Each row is a point. The points of each table are mixes of a few directions, plus a little noise. How many directions does each table use, and how many do they share? Where both have some left over, give the other angles between the two spaces (their principal angles), to ten degrees, smallest first.

First, 4 rows:
0:  0.22  0.32
1:  0.19  0.25
2:  0.12  0.17
3: -0.52 -0.75
Second, 6 rows:
0:  0.27 -0.12
1: -0.19  0.09
2: -0.98  0.47
3:  0.17 -0.08
4:  0.35 -0.16
5:  0.39 -0.19
Directions: first 1, second 1, shared 0; angles 80

First (6 x 3):
0: -0.55  0.53 -0.13
1: -0.25  0.24  0.04
2: -0.16  0.14 -0.11
3:  0.45 -0.44  0.04
4:  0.58 -0.48  0.71
5: -0.07  0.00 -0.55
Second (7 x 3):
0: -0.04 -0.51 -0.41
1: -0.22 -0.30  0.83
2: -0.07 -0.06  0.34
3:  0.13 -0.08 -0.83
4:  0.02  0.31  0.27
5:  0.02 -0.11 -0.27
6:  0.13  0.76  0.10
Directions: first 2, second 2, shared 1; angles 60

First (6 x 4):
0: -0.29  0.07 -0.19  0.08
1:  0.37 -0.14  0.09 -0.24
2:  0.62 -0.30  0.03 -0.50
3: -0.51  0.12  0.05  0.84
4:  0.33 -0.25 -0.29 -0.55
5: -0.52  0.50  0.29  0.37
Second:
0:  0.42 -0.35 -0.15 -0.29
1:  0.65  0.09  0.79 -0.14
2: -0.12  0.42  0.51  0.14
3: -0.10 -0.26 -0.66 -0.32
4: -0.36  0.04 -0.34  0.05
5: -0.48  0.06 -0.15  0.56
Directions: first 3, second 3, shared 3

First, 6 rows:
0: -0.22  0.62 -0.36 -0.18  0.04  0.06
1: -0.14 -0.77  0.11  0.14 -0.32  0.33
2:  0.33 -1.16  0.60  0.30 -0.11 -0.05
3: -0.29  0.28 -0.33 -0.12 -0.11  0.24
4: -0.11  0.56 -0.26 -0.15  0.09 -0.03
5:  0.42  0.46  0.22 -0.03  0.43 -0.56
Second, 7 rows:
0: -0.15  0.03 -0.04 -0.01 -0.05 -0.08
1:  0.41  0.73 -0.28 -0.21  0.34  0.36
2:  1.13 -0.80  0.55  0.21  0.28  0.46
3: -0.09  0.60 -0.30 -0.17  0.10  0.06
4: -0.17 -0.07  0.01  0.02 -0.09 -0.11
5: -0.62 -0.67  0.22  0.20 -0.41 -0.45
6: -0.51  0.18 -0.16 -0.04 -0.17 -0.24
Directions: first 2, second 2, shared 1; angles 70

First, 10 rows:
0: -0.39  0.04 -0.20 -0.36 -0.12 -0.75 -0.19  0.09
1:  0.31 -0.35  0.14 -0.08  0.57  0.97 -0.30 -0.38
2: -0.22  0.20 -0.13  0.12 -0.29 -0.10  0.28  0.17
3: -0.15  0.03  0.05  0.77 -0.57 -0.20  0.18 -0.18
4:  0.16  0.00  0.06 -0.10  0.14  0.08  0.00  0.06
5:  0.42  0.28  0.13 -0.03  0.06  0.17  0.43  0.43
6:  0.07  0.53 -0.23 -0.51  0.17  0.73  0.77  0.76
7:  0.45 -0.33  0.28 -0.54  0.54 -0.69 -0.73 -0.15
8: -0.50 -0.46 -0.09  0.17 -0.10 -0.31 -0.68 -0.70
9: -0.14  0.06 -0.01  0.57 -0.40  0.10  0.24 -0.10
Second:
0: -0.04 -0.02  0.05  0.31 -0.20 -0.22 -0.03 -0.11
1: -0.06 -0.02  0.07  0.38 -0.26 -0.28 -0.02 -0.15
2:  0.10  0.09 -0.12 -0.87  0.60  0.60  0.04  0.31
3:  0.04  0.05 -0.08 -0.45  0.31  0.30  0.03  0.16
4:  0.08  0.08 -0.12 -0.66  0.46  0.46  0.04  0.26
5: -0.07 -0.06  0.07  0.50 -0.34 -0.33 -0.02 -0.18
6:  0.14  0.11 -0.20 -1.02  0.71  0.75  0.07  0.39
7: -0.13 -0.07  0.14  0.83 -0.57 -0.57 -0.05 -0.30
8: -0.13 -0.11  0.18  1.00 -0.71 -0.71 -0.08 -0.39
Directions: first 4, second 1, shared 1

First:
0:  0.00  0.38 -0.08 -0.09 -0.20  0.23  0.41  0.23 -0.35
1: -0.02 -0.50  0.07  0.03  0.21 -0.31 -0.61 -0.28  0.37
2: -0.13 -0.56 -0.09 -0.31  0.04 -0.30 -1.00 -0.24 -0.03
3: -0.16  0.50 -0.37 -0.59 -0.51  0.37  0.06  0.41 -1.11
4:  0.01 -0.26  0.06  0.08  0.16 -0.17 -0.26 -0.17  0.29
5:  0.19  0.44  0.29  0.65  0.18  0.18  1.18  0.10  0.56
6:  0.07  0.03  0.13  0.25  0.12 -0.02  0.25 -0.05  0.29
Second, 7 rows:
0: -0.08 -0.39  0.36 -0.04 -0.15 -0.26 -1.27 -0.55  0.16
1:  0.41 -0.17  0.29  0.35  0.32 -0.17  0.64  0.41  0.11
2:  0.02 -0.13  0.17 -0.25 -0.29 -0.10 -0.80 -0.07 -0.42
3: -0.23  0.36 -0.25  0.00 -0.05  0.26  0.35 -0.16  0.16
4: -0.22  0.63  0.16  0.29 -0.27  0.35  0.28 -0.43  0.34
5: -0.20 -0.12 -0.55  0.02  0.46  0.02  0.54  0.00  0.51
6:  0.30 -0.17 -0.18 -0.39  0.00 -0.09  0.23  0.78 -0.86
Directions: first 2, second 4, shared 2

First:
0: -0.17  0.06 -0.20 -0.06 -0.32 -0.10  0.79  0.20  0.05 -0.08 -0.02
1: -0.02  0.05 -0.03 -0.08  0.11 -0.29  0.70  0.55  0.00  0.18 -0.68
2: -0.20 -0.41 -0.06 -0.03 -0.01  0.20 -0.03  0.54  0.53  0.00  0.32
3:  0.08 -0.35  0.18  0.14 -0.12  0.12 -0.27 -0.48  0.36 -0.24  0.80
4:  0.10  0.43 -0.05 -0.01 -0.09 -0.27  0.45 -0.29 -0.47  0.00 -0.46
5:  0.14  0.72 -0.09 -0.04  0.30  0.23 -1.27 -0.47 -0.98  0.21 -0.50
6:  0.16 -0.52  0.33  0.10  0.20 -0.18  0.22  0.12  0.55 -0.02  0.16
7:  0.01 -0.04  0.04  0.04  0.24  0.50 -1.47 -0.23 -0.09  0.04  0.42
8: -0.09  0.06 -0.12 -0.04 -0.32 -0.21  0.91  0.07  0.04 -0.11 -0.06
Second:
0:  0.08 -0.10  0.55  0.38  0.50  0.93 -1.36  0.13 -0.08 -0.94  0.12
1: -0.14  0.00  0.71 -0.23 -0.27  0.35  0.76 -0.16  0.03  0.02 -0.18
2:  0.19  0.08 -0.38  0.22  0.32 -0.01 -0.92  0.12 -0.07 -0.28  0.07
3: -0.26 -0.27  0.08 -0.08 -0.25 -0.20  0.74 -0.01  0.11  0.38  0.15
4:  0.20  0.47 -0.50 -0.38 -0.29 -0.65  0.75 -0.16 -0.03  0.54 -0.40
5:  0.16  0.31  0.23 -0.14  0.01  0.23 -0.04 -0.10 -0.06 -0.18 -0.30
6:  0.12  0.18 -0.35 -0.09 -0.05 -0.34  0.12 -0.03 -0.02  0.20 -0.11
7: -0.36 -0.66 -0.35  0.31  0.03 -0.32 -0.04  0.23  0.14  0.27  0.63
Directions: first 4, second 3, shared 0; angles 30, 40, 80

First, 9 rows:
0: -0.12 -0.05  0.18  0.34 -0.18  0.79  0.81  0.36  0.24 -0.20  0.82 -1.00
1: -0.05  0.07  0.05 -0.01  0.06 -0.12  0.15  0.00  0.02  0.12  0.16  0.31
2:  0.55  0.43 -0.23 -0.35  0.22  0.26 -0.27 -0.12 -0.03 -0.43 -0.20 -0.22
3: -0.44  0.04  0.29  0.09  0.14 -0.71  0.55 -0.02  0.07  0.72  0.54  1.50
4:  0.09 -0.07 -0.10 -0.03 -0.06  0.09 -0.31 -0.04 -0.06 -0.17 -0.30 -0.36
5:  0.29  0.23 -0.14 -0.25  0.15 -0.05 -0.28 -0.13 -0.06 -0.16 -0.26  0.12
6: -0.24  0.05  0.22  0.16  0.02 -0.01  0.63  0.14  0.14  0.26  0.64  0.38
7: -0.49 -0.61  0.10  0.31 -0.33 -0.23 -0.24  0.05 -0.08  0.25 -0.32 -0.21
8:  0.35 -0.09 -0.35 -0.28 -0.02 -0.03 -1.05 -0.23 -0.24 -0.41 -1.05 -0.53
Second:
0:  0.30  0.23 -0.16 -0.27  0.10 -0.07 -0.06 -0.13 -0.08 -0.06 -0.06  0.11
1: -0.01  0.51  0.05 -0.06  0.27  0.02  0.94 -0.32  0.18  0.18  0.86  0.15
2:  0.00 -0.18 -0.16 -0.15 -0.16 -0.30  0.15 -0.18 -0.19  0.32 -0.05 -0.07
3: -0.18  0.42  0.10  0.10  0.50 -0.09 -0.39 -0.55  0.18 -0.24 -0.23  0.30
4:  0.31 -0.10 -0.26 -0.36 -0.11 -0.29 -0.34 -0.04 -0.26  0.09 -0.45  0.14
5:  0.59 -0.42  0.01 -0.14 -0.55  0.40  0.11  1.36 -0.21 -0.02  0.15  0.16
6:  0.31 -0.41  0.04  0.14 -0.29  0.56 -0.94  0.94 -0.07 -0.57 -0.69 -0.35
7: -0.32 -0.10  0.00  0.20  0.08 -0.07 -0.33 -0.41  0.04 -0.09 -0.35 -0.40
8: -0.09 -0.11  0.15  0.22 -0.25  0.38  0.93  0.36  0.11  0.17  0.86 -0.42
9: -0.87  0.20  0.22  0.38  0.43 -0.54 -0.06 -0.99  0.26  0.26 -0.04  0.41
Directions: first 3, second 5, shared 3

First, 11 rows:
0:  0.33  0.15  0.19 -0.07 -0.26  0.35  0.59 -0.42  0.02  0.03  0.20 -0.05 -0.45 -0.08
1:  0.55  0.48  0.14 -0.78  0.75  0.76  1.44 -0.40 -0.04 -0.14 -0.67  0.64 -1.22 -0.56
2:  0.14  0.26  0.12  0.43 -0.45 -0.23 -0.02 -0.11  0.27 -0.16  0.26  0.26  0.06  0.36
3: -0.04 -0.19  0.20 -0.11  0.42  0.29 -0.71  0.43 -0.28 -0.17 -0.22 -0.09  0.50 -0.50
4: -0.34 -0.38 -0.60 -0.82  0.26 -0.03 -0.04  0.44  0.30  0.29 -0.32 -0.21 -0.24 -0.42
5: -0.07  0.12 -0.12  0.39 -0.43 -0.43 -0.12 -0.01  0.31 -0.04  0.21  0.14  0.12  0.45
6:  0.30  0.17  0.87  0.62  0.54  0.44 -0.41 -0.18 -0.94 -0.38 -0.07  0.04  0.63 -0.11
7: -0.57 -0.43 -0.65 -0.32 -0.11 -0.53 -0.43  0.44  0.36  0.32 -0.06 -0.31  0.18  0.09
8:  0.08 -0.02  0.21  0.42 -0.43 -0.05 -0.15 -0.23 -0.12 -0.01  0.41 -0.26  0.21  0.22
9: -0.35 -0.14 -0.35 -0.08  0.15 -0.36  0.21 -0.08 -0.12  0.28 -0.09 -0.18 -0.05  0.28
10: -0.03  0.00 -0.02  0.30 -0.46 -0.27 -0.34  0.09  0.26 -0.05  0.29  0.00  0.25  0.21
Second:
0:  0.84  0.03  0.06 -0.48 -0.07 -0.01  0.57 -0.92  0.77  0.08 -0.54 -0.91 -0.23 -0.56
1: -0.24  0.62 -0.54  0.00  0.27  0.11  0.21 -0.07  0.59 -0.68 -0.13 -0.23  0.07 -0.55
2: -0.36  0.48 -0.72 -0.05  0.36 -0.56  0.30  0.45 -0.08 -0.33 -0.07  0.50 -0.25 -0.23
3: -0.07  0.24 -0.13  0.13  0.11  0.10 -0.09  0.34 -0.25  0.10  0.13  0.05  0.01  0.02
4: -0.28  0.06  0.76  0.10 -0.28 -0.01 -0.20 -0.47  0.35 -0.19 -0.34 -0.17  0.29 -0.25
5: -0.36 -0.63 -0.11  0.03 -0.06  0.15 -0.20  0.44 -0.57 -0.15  0.49  0.88  0.22  0.60
6:  0.07  0.39 -0.76 -0.10  0.32  0.01  0.31  0.04  0.38 -0.35 -0.02 -0.23 -0.19 -0.31
7: -0.10 -0.01  0.19  0.06 -0.05 -0.09 -0.10  0.22 -0.34  0.18  0.03  0.24  0.06  0.09
8: -0.58 -0.49  0.41  0.44 -0.23 -0.47 -0.59  0.08 -0.15  0.12  0.17  0.42 -0.15  0.69
9:  0.78 -0.24  0.47  0.07 -0.23  0.69 -0.21 -0.39  0.05  0.64  0.08 -0.94  0.05  0.14
10:  0.34 -0.45  0.35 -0.16 -0.15  0.10 -0.01  0.23 -0.76  0.59  0.17  0.36  0.09  0.34
Directions: first 5, second 6, shared 0; angles 30, 40, 50, 70, 80

First (8 x 18):
0:  0.07 -0.31  0.07  0.26 -0.19 -0.70 -0.43  0.07 -0.04  0.42  0.37  0.11  0.54  0.33 -0.04 -0.37  0.38 -0.14
1: -0.43  0.38 -0.32 -0.28  0.35 -0.14 -0.04 -0.28 -0.64  0.09 -0.36 -0.04 -0.66  0.40 -0.06  0.02 -0.25 -0.20
2:  0.34 -0.07  0.40  0.18 -0.11  0.93  0.15  0.62  0.34 -0.55  0.10 -0.02  0.25 -0.41 -0.10  0.47 -0.06  0.15
3:  0.47 -0.45  0.65  0.07 -0.23  0.65  0.17  0.06  0.78 -0.40  0.02 -0.05  0.10  0.01  0.22  0.36  0.22  0.02
4:  0.00 -0.18 -0.02 -0.17 -0.14 -0.51  0.44 -0.79  0.63  0.43 -0.27  0.04 -0.35 -0.13  0.33 -0.32 -0.23  0.12
5:  0.02  0.14 -0.48 -0.40  0.11  0.16  0.48 -0.67  0.41 -0.26 -0.13 -0.23 -0.29 -0.66  0.37  0.03 -0.08  0.48
6: -0.11  0.13  0.12 -0.06  0.29  0.37 -0.55  0.31 -0.72 -0.41 -0.03 -0.14 -0.24  0.83 -0.18  0.37  0.34 -0.40
7: -0.40  0.32 -0.39  0.40 -0.03 -0.72 -0.24  0.66 -0.76  0.74  0.30  0.32  0.70 -0.42 -0.56 -0.51 -0.36 -0.06
Second (10 x 18):
0:  0.27  0.68 -0.39 -0.33  0.45  0.47 -0.02 -0.41 -0.11 -0.36  1.06  0.14  0.62 -0.24  0.41  0.07  0.18 -1.34
1:  0.09 -0.36  0.00 -0.20 -0.34 -0.21  0.21  0.18 -0.30 -0.35  0.15  0.02 -0.02  0.00 -0.01  0.13  0.24  0.72
2:  0.28 -0.05  0.33  0.00 -0.16  0.25  0.03 -0.05  0.26 -0.13 -0.66  0.24 -0.54  0.15 -0.01  0.16 -0.18  0.11
3: -0.18 -0.06  0.32  0.22 -0.02 -0.20 -0.27 -0.01  0.43  0.68 -0.69 -0.04 -0.22  0.23 -0.22 -0.12 -0.22 -0.13
4: -0.46 -0.12  0.09  0.57  0.22 -0.05 -0.08  0.18  0.28  0.57 -0.66 -0.27 -0.38  0.04 -0.23 -0.30 -0.45  0.29
5: -0.09  0.33 -0.48  0.07  0.26  0.15 -0.36  0.19 -0.16 -0.03  0.27 -0.16  0.49 -0.46 -0.14 -0.05  0.18  0.00
6: -0.05 -0.76  0.71 -0.11 -0.60 -0.64 -0.02  0.07  0.11  0.32 -0.48 -0.07 -0.32  0.81 -0.16  0.13  0.24  0.56
7:  0.16  0.50 -0.52 -0.02  0.16  0.36 -0.62  0.29 -0.08 -0.15 -0.11 -0.04  0.45 -0.70 -0.28  0.08  0.27  0.18
8: -0.39 -0.24 -0.03  0.65  0.52  0.43  0.12  0.16 -0.06 -0.22  0.02 -0.43 -0.40  0.27  0.12 -0.20 -0.20  0.18
9:  0.38  0.02  0.02 -0.90 -0.52 -0.58  1.01 -0.66 -0.35 -0.32  1.11  0.63  0.32 -0.10  0.52  0.13 -0.08 -0.53
Directions: first 5, second 6, shared 2; angles 30, 70, 80
